Each row of a before or after table is a point. The points were changed in one or more steps. Then noise was added and the rows were shuffled. The steps act on how far a point lies along the listed directions, d1 being the first. Write out the steps. A step turns or swaps two directions, mirrors them in a line or flattens them onto one, adds a multiple of one to another, or multiplies one. Angles are multiples of 10 degrees, from the lower direction toward the higher: turns from -170 to 170, lines from 10 to 170 but not 90. Use the fewest steps. Two steps may share a direction if one is a turn and the other turns, adds or multiplies; they go together, in the order done. Otherwise the lowest direction goes first.

Directions:
(1): [-43   8]
(2): [ 8 43]
Before (13 x 2):
[[ 22  55]
 [ 14  57]
 [ 17 -42]
 [  6 -11]
 [ -3  58]
 [ 18   6]
 [ 17   7]
 [ 16   4]
 [  9  -3]
 [-23 -31]
 [ 14 -41]
 [ 32  14]
 [ 28  75]]
After (13 x 2):
[[  9  34]
 [  2  18]
 [ 72  39]
 [  4  19]
 [-28 -27]
 [-42   7]
 [ 54  24]
 [ -4   9]
 [-44  10]
 [ 50  30]
 [-13   4]
 [ 58   6]
 [  4  18]]
Steps: mirror d1 and d2 in the line at 120 degrees

Directions:
(1): [ -9  33   3 -65  10  11]
(2): [ 46 -38   8 -24  32 -22]
(3): [ 10 -28  -1  -4  -2  69]
(4): [-48 -48 -15 -23 -13 -14]
(5): [ -4   7 -63   9  39   4]
(6): [-34  -1  38  16  53   7]
Before (9 x 6):
[[ -4   5   0 -28  39  83]
 [ -8   2   1  -5  52  -4]
 [ -3  32  53 -31  -8 -27]
 [-12 -42  16 -28   2   9]
 [-69  53  49 -13   1   4]
 [ 16 -46  -9  73  16 -20]
 [-48  49  79 -17 -40  11]
 [-17  51 -13 -23  12 -13]
 [ 12 -23  38 -26  29   9]]
After (9 x 6):
[[-64  30  62  33   4   9]
 [ -6  35 -17  15  -3 -20]
 [  6  -1 -32   2  42  -7]
 [ 11 -11 -28   6  24  75]
 [-13  16  52  11  23 -26]
 [-18 -41  12 -15  14   9]
 [-70  36  15  34  21  -1]
 [ 11  -5 -20  -1  19  -8]
 [ 11 -29  17  -6  46   9]]
Steps: multiply d1 by 0; turn d5 and d6 by -40 degrees

Directions:
(1): [ 16 -27 -69 -23  -1  31  36  22  17  33  -2]
(2): [-19  14 -55  57  15   1 -17 -12  31 -44  -8]
(3): [-29  -3  12 -20 -22  21 -28  40  45 -14  59]
(4): [-43  -6 -26 -20  22 -23 -57  31 -32  25 -24]
(5): [-14  53 -18  -5  37   4  28  -2 -41   2  57]
(6): [-28 -46  -9 -30 -12   8  19 -12 -39 -66   1]
Before (12 x 11):
[[  8  12 -12  17  22 -26 -29  -6 -23   3 -33]
 [ 11  -8 -40  10 -15   9  31 -41 -21 -50 -24]
 [-12  -8  19  10  13 -10   4 -38 -35 -39 -54]
 [ 27 -17  -9  33   6  -5   7  -3   2  26 -49]
 [ 37 -27  10 -14 -17  26  44  -1  26 -28  18]
 [ 20   3  31  71  22 -11 -26 -12  55  10 -73]
 [-24 -57 -26 -28  -2  -9 -64  41 -22  48 -87]
 [ -4  47 -18   9  30   5  -5 -20 -12  16  23]
 [-46  -4  -5  29   7  -5 -44   7  32 -42 -13]
 [-83  41   3 -24  27 -11 -37  34 -54 -71  62]
 [  6 -35  13 -20 -13  -2 -40  13  -8   7   0]
 [-39 -23 -15  20  18 -18 -60   0  -5 -56 -34]]
After (12 x 11):
[[ 29  63 -16  47  71  10  52 -14  -6  35  -2]
 [-57  21 -58 -39  47   5 -32  57 -64  42  24]
 [ -3 -14 -31 -19  24   5  42 -23 -50   0 -48]
 [ 18   3 -39  -3  23 -10  -6   3 -19  21 -31]
 [ 17  -3  24 -11  -4  19  29  -2  23 -44  49]
 [-35   7 -41   7  55 -23 -24 -14 -60 -32 -30]
 [ 18 -11   2  14 -15   7 -22 -15  34  18 -40]
 [-36  32 -13  37  37 -25 -22 -19 -26 -34 -18]
 [ -7   3  -1 -16  17  -3 -27   4 -37   4  37]
 [-42 -44  38  -1 -13 -45 -81   3 -38 -65 -95]
 [ 15  11 -40  14  21  20  35  17  -3  36  13]
 [  0 -18 -61  -8 -19  19  26 -23 -13 -40 -18]]
Steps: turn d1 and d3 by 60 degrees; turn d2 and d3 by -20 degrees; add 0.3 times d6 to d4; multiply d5 by -1

Directions:
(1): [ 28 -23 -29  26 -15 -34  13  26 -19  10  10  73 -14  31 -55  29  -7 -32]
(2): [ 31 -21  20  39  25  48  -3 -52 -10  10 -36  29 -67   4   5  -6  11  32]
(3): [ 29 -36   2 -58   1  26 -55   9 -45 -42  17 -27  -8  43 -23  11  20   5]
(4): [-16  12  -5  12 -12  16  18 -26 -23 -48 -58  22  58  49  -7 -47 -18  -8]
(5): [ 55   3  30   3   7  21  51  23 -28 -24   4  13  26 -24  49  17  51 -39]
(6): [ 64 -19 -20  22 -15 -13   7  16 -18  52 -43 -70  13  10   1 -11 -29  -4]
Before (13 x 18):
[[-12  -1 -10   1 -16  18  32  -8 -49 -87   3  59  45  25   4   5  37 -53]
 [ 61 -16  18  75  30   4  43   1  21  77 -55 -32 -37 -72  72  10  17   8]
 [-14   8 -49  39 -37 -51   8 -15  17  50 -78  -9  38  36 -18 -56 -72  -1]
 [ 32 -22   9   7  24  27 -29 -13  -7  44 -11 -25 -64  -5  16   9  -3  22]
 [-33   9  48 -27   1  42 -26 -27  -5 -48  -7 -24  20  23  37 -14  23  14]
 [-66  45  -2  12  -6   0  14 -15  50   9  -8 -11  -3 -34  27 -20 -16  40]
 [-38  32  10  40  19  14   6 -44  29  55 -48 -56 -23 -41  17 -44 -46  13]
 [ 34  13  17  30   3 -26  46   9   0   4  28  23 -17 -36   0  53  26 -32]
 [ 21 -31  28  28  13  51  22 -37 -27 -67 -30  70 -12   5   9  -8  38   2]
 [ 60 -14 -15  24 -19  12  31 -16 -42  23 -50  -6  -1  32 -23 -23   7  11]
 [  2  13  15 -17  11  -1   9  11  13 -29  28  23   2 -17  17  21  30 -15]
 [ 45 -13  -5 -12 -26 -43  -2  25 -21  33   3  -8  23  27 -34  28   1 -36]
 [-28   2  -2 -32 -14  10 -16   7   5  -5  25  19   7 -38  23  28  56 -12]]
After (13 x 18):
[[ 46  -1 -26  -6 -30 -39  28  42 -10  54  16 -42  12 -10 -19  12   9  -9]
 [ 22  17  15  31 -11  -9  52 -12 -29 -47 -19  40  31  13  -9  16  13 -39]
 [-26   8  48 -31   7  18 -29  -1  22  -8  41 -38 -13 -20  43  19  32  16]
 [  7  10  18  -6  14  21   9 -10   1 -43   2  36   1   0  13   3  26  -9]
 [-11  -5   5 -27  -9 -33  20  57  17 -27  73  13  28 -54  13  41  35 -34]
 [-64  44   0  18  -7   9  16 -28  42   1 -26  -2   2 -22  25 -29 -16  43]
 [-60  46  -2  14   1 -12   9 -16  30  38 -36 -70  29 -32  11 -50 -57  -7]
 [  9  -4 -35  52 -18 -56  -3  -6  46 110 -34 -18 -43 -20  -7 -12 -54  17]
 [-19  -2   5 -15 -10  39 -15 -25 -17 -28 -16  37  10  -9  18   4  53  -4]
 [  8  16 -11  26 -16 -31  59  37  -5  -4 -78 -48 118  -5  53 -39 -16 -38]
 [-13   6 -17 -39 -12 -13 -19  28 -19  -9 -15 -47  57  34   2 -20 -25 -21]
 [ 64 -28   9  13 -11  -7  -4 -13 -31  31 -27  12 -13  38 -31  17   7 -14]
 [ 15 -14   3   9   7   6  22   9 -11  -9  66  45 -51 -48  19  63  59 -36]]
Steps: multiply d2 by -1; mirror d3 and d4 in the line at 170 degrees

Directions:
(1): [ -7  68 -27   8  16 -17  11 -26  22  18  12 -34  57  22  49 -21 -11  27
  -4 -20  26  -2  18 -36  -3  17 -46   7  11 -41 -12 -14 -54 -32  31   9
  47  18  48 -55  42  44 -41  -8 -16 -10 -19  55]
(2): [ 48 -37 -28  15 -30  27   4  -9  21   4   3  23  23 -27   1  44  54  46
 -52  33  14  77 -54 -34  38   3  43  19  37   0 -15   2  22  13  27 -20
  38  -8  23 -15  32  15  15 -61  23   5  29   3]
(3): [-54  36  12 -49  51   6   3   0  -6  43  58  12 -23  24 -21  -2  34  39
 -74 -21  37  23  35 -10  48 -11  -9  33  26 -18  13  -3 -12 -21  25  42
 -16 -37 -55  28 -26 -17  38   7  30 -24  -6   3]
(4): [ 36 -12  17 -62   9  -9 -14  49  10 -47  55 -12  24  29 -55 -28   3 -22
   7  -6 -28  -6  12 -46  53 -30  20 -17 -25  19 -22  65   3  -3  13  21
 -38 -10  63  -5  -1 -19 -58 -35  10 -13  -5  35]
(5): [  0   6 -63 -24 -11  -2  -5 -10 -41 -57  33   2 -18 -21  34 -36  10  11
  -9  -3 -34  28 -39 -34 -69  -1  11 -22  -2  13  54  60  39 -57  25  16
  -8  -4 -45 -38   5  16  23  54  17  10   0  36]
(6): [-13 -77  -4 -34  43 -67  12 -12  -5  -2   3  24 -14  -5  17  36 101 -32
  25  30  20 -29  -2 -50 -13  29 -36 -35   6   4 -13 -29 -31  28  -4   3
 -20  -7 -31  -4   2  15  -7  -8 -33  28 -14  50]
Before (8 x 48):
[[  0  63   3  16  -6  19  -1   7  12   9   9 -20  22  26   0 -23 -47   4
  -22 -37  -4  -3  35  21  15  -7  -4  14  -3 -12   2  15  -5 -19  16  13
   23   3  28   1   9  -1 -21   3  16 -27   4 -17]
 [-21  11  -2 -10  14 -30   4  -9  16  17   1  -8  21  20   9   8  27   6
   -3  -3  24  -1  23 -16  25   8 -26  13  14  -4 -19 -13 -45  -5  22  12
   12  -4  10 -15   5  15 -20 -13 -19   3  -6  26]
 [ -3 -24   3 -13   0 -14  -6  17   9   5  -2   4 -19  -3  -6   1   3 -19
   27  11  -2 -27  14  -1  -2   5  -5 -22 -15  -4 -11   1   5  24 -10  -3
  -14  11  -2  12 -10  -9 -10 -18 -12  12 -13  -7]
 [ 11  -9   1  19  12 -21  -3 -11  27   2 -25  -4  16  -5  14  -1 -17 -23
   37   5   6 -23   9 -12  -1  22 -26 -16 -15 -13 -28 -26 -29  19 -14 -14
    7  23  22  -9   4  25 -41 -14 -31   2   0   3]
 [ 23   7  -2  -9  -8  18  -7  15  14  -4  23  -5  32  16 -11  -9   1  19
  -26  15   1  41   7 -33  47  -6  20  19  16 -10 -30  33  -3   2  27   4
    6  -1  59 -16  27   6 -39 -49  17 -10   5   8]
 [ 19   1 -26  20 -12   8  -5  -7 -16 -26  -8   3   0 -12  22   1 -12 -19
   22   9 -22   2 -30   1 -35   7  25 -14   5  11  18  19  30 -29 -12  -4
    4  11 -16 -22  14  10  15  15   9   4   3  12]
 [-28 -12  26 -13  27 -25   3   9 -12   5   0  12 -23  10 -23  20  23  -8
    4   4   0 -25  19  -6   1   6 -15  -6 -13   6   1  -9  -7  10 -20   3
  -20 -10 -34  21 -14  -9  13  20  -8   2 -10  -4]
 [ 10  18  -1  -9 -19  11  -2  24 -21 -33  19 -13 -10   2 -17 -44 -48 -15
   18 -16 -55  -9   2   1   3 -20  10 -27 -32  19  19  56  25 -24  -7   2
  -27  -7  10  -6  -6 -17 -11  17  12  -5   2   6]]
After (8 x 48):
[[-42  70  29  43   0   2  11  -7  -8  34 -32 -31  -8  16  15 -37 -94 -21
   45 -36 -18 -61  51  61 -16   4 -46 -10 -30 -14   8 -24 -26  -9 -34  -8
   -1  12  -2   8 -11  -8  -5  41 -20  -9 -16 -24]
 [-11  21  -8 -19  -2  -8 -12  21  -2 -12  12 -16 -14   7   3 -38 -39 -17
   33 -12 -19 -34  24   2 -24  -3 -11 -23 -28  -7   7  29   9 -10  -2  10
  -17  16   2  -4 -10  -6 -19  12  -7   3 -21   1]
 [ 14 -37   8  -6  -2  -6 -20  18  -7 -42 -11   9 -30 -16 -23 -22 -36 -49
   45   3 -39 -27  -2   9 -21  -2  12 -31 -39  25   1  25  25  12 -30  -7
  -45  10 -18  20 -34 -13 -16  22 -10   5   7 -26]
 [ -5 -20   6 -23 -11  -1 -10  18  -6 -17   9   9 -15   5 -33   1  11  -5
  -10   2 -13  17   3   5  25 -18  23   8   1  30   1  31  12  -4  10  11
  -24 -18 -14  15 -25 -20   6   0   8   2  11 -13]
 [-40  54  17 -34  38 -32  -3  16 -19 -18  28 -22  -3  37 -13 -37 -28 -13
   22 -31 -17 -51  46 -18 -17  -4 -39 -15 -36  -5  13  25 -23 -34  -7  26
  -26  -1  -9  -7 -10   0 -22  51 -12 -13 -31  29]
 [ 20 -11  15  31   4  -3   3  -3  18  17 -28   3  20   4   3  31  -1 -27
   28  17   9 -19  -2  10  17  15   8  -3  10  -2 -27 -29  -9  16 -26 -14
   14  14  22  -2  17   7 -10 -31  -9   0   0   2]
 [-35  14   7  27   4   0   3 -10 -18  18 -24   9 -35   1  15   1 -18 -21
   -1 -21  -3 -27  27  51 -37  12 -15  -2  -3   3  25 -19   9  -1 -13   5
    1  -2 -56  31 -20 -11  29  47   2  -3   3 -45]
 [ 46 -31 -31  42 -59  71  -5  -7   9  10 -10  32   9 -38  -1  40  24  66
  -79  47   7 120 -59  -7  40  -1  76  47  55   0 -11  20  54  15  31 -27
   40  -9  16  -2  33   5  34 -63  49   1  46 -45]]
Steps: add -0.5 times d3 to d1; turn d1 and d5 by -160 degrees; multiply d2 by 3; turn d4 and d6 by -90 degrees
